Each row is a point. Before rounding, the points of a table are all equally far from one centre. They may lie mostly on one side of it. Write the centre, to within rounding.
(in the rows, 128 means zero)

Points (8 x 3)
[[139 142 159]
 [128 137 175]
 [122 139 163]
 [150 138 167]
 [176 102 171]
 [160 132 143]
 [149 140 151]
 [153 134 174]]
Centre: [136  98 156]

Points (14 x 8)
[[ 87  83  93 100 126 107 105 140]
 [122  97 125 109 125 108  88 126]
 [105 113 132 113 131 120  92 126]
 [ 88  75  84 129 128 123 102 127]
 [ 99  78  92 116 104  93  98 131]
 [128 111  87 109 121 106 117 139]
 [105  78  98 138 113 111  85 126]
 [109  75  83 138  85 102 114 133]
 [111  89  76 131 109 115 108 129]
 [134  92 103 104 125  94 102 153]
 [ 91  89  82 118  90 116 131 158]
 [ 99  75  88 116 129 100  94 156]
 [115  85 118 116 129 114  84 125]
 [137  81 108 113 145 112 106 118]]
Centre: [104  86 128 144 128 101 141 145]

Points (18 x 11)
[[102 135 118 136 172  76 117 145 153 147  96]
 [ 72 119 107 139 167 103 133 153 140 154  95]
 [105 127 111 137 136  92 143 166 123 153  78]
 [107 144  84 125 158 121 139 164 138 139  83]
 [120 136  87 109 150 101 129 150 139 138  68]
 [113 126 110 162 142  84 136 143 142 168 106]
 [100 140  99 145 178  97 132 141 122 136 104]
 [ 81 149 120 141 159  90 152 145 156 148  98]
 [ 86 113 103 147 163 117 118 160 129 152  99]
 [ 87 133  98 130 144  84 133 156 152 155  71]
 [ 78 131 132 138 155  96 125 165 159 144 101]
 [110 118 108 109 159  93 129 148 163 160  83]
 [109 133 102 126 142 113 105 165 128 158  80]
 [ 77 130  90 126 150  98 113 162 139 150  88]
 [ 94 133  96 124 159  98 130 168 137 145  76]
 [ 82 131 115 121 166 100 127 164 143 151  86]
 [107 138  99 125 146  67 128 156 159 143  92]
 [101 117 105 131 159  90 119 165 151 162  92]]
Centre: [105 128 110 134 137 110 128 134 147 133  99]

Points (24 x 18)
[[ 84 135 117 180 112 173 124 136 141 131 143 126  69 134 156 121 109 133]
 [ 80 139 110 151 126 151 141 124 152 131 142 140  96  97 172 126 111 126]
 [ 90 141  80 170 135 148 113 170 125 134 149 129  77 106 141 133  86 119]
 [ 95 166 103 177 127 175 138 143 126 128 144 130  63 123 135 126 112 134]
 [ 98 142  96 185 128 163 150 147 131 122 130 119  66 105 156 140 123 116]
 [ 95 138 100 179 126 150 118 131 111 119 139 126  68 147 144 118 119 126]
 [ 95 144  82 180 132 147 132 144 136 127 137 150  51 117 119 110 117 117]
 [101 143  87 185 134 159 120 166 145 117 143 139  69 114 140 124  93 138]
 [ 96 138 101 169 127 157 122 160 116 143 138 143  67 140 172 125 111 124]
 [121 155  93 175 117 166 138 166 138 137 131 125  51 110 166 129 118 114]
 [ 91 143  95 161 135 169 110 169 113 141 158 154  66 131 149 126 112 119]
 [105 146  97 145 112 183 132 152 114  99 133 153  72 115 156 113  99 140]
 [131 131 110 161 144 173 139 142 123 115 140 128  74 136 149 109  83 126]
 [113 144 104 175 136 165 101 141 154 116 107 140  66 135 158 115 114 119]
 [ 96 133  98 162 134 184 131 143 139 122 172 126  66 134 144 137 105 131]
 [ 85 147  91 186 104 155 144 149 139 114 143 131  87 133 156 128  99 132]
 [122 143  96 202  99 168 132 167 135 114 139 141  74 119 160 123 113 121]
 [ 91 144 116 182 131 170 125 136 127 115 151 123  83 131 157 139 108 116]
 [122 151  85 174 123 172 128 136 131 110 134 136  56 121 122 123  88 137]
 [ 93 143  95 156 119 146 134 134 135 110 141 142  41 135 137 126 117 125]
 [105 136 108 168 121 164 149 145 136 135 150 136  47 134 138  99 106 121]
 [100 116  83 170 105 166 123 121 139 111 162 106  65 135 134 128 105 118]
 [109 130 104 176 112 172 128 132 119 140 158 102  86 155 146 142 103 121]
 [ 73 132  96 154 136 179 108 152 136 130 137 141  87 132 153 102  98  95]]
Centre: [122 129  98 143 108 160 125 151 141 132 133 137 102 121 126 129 122 110]
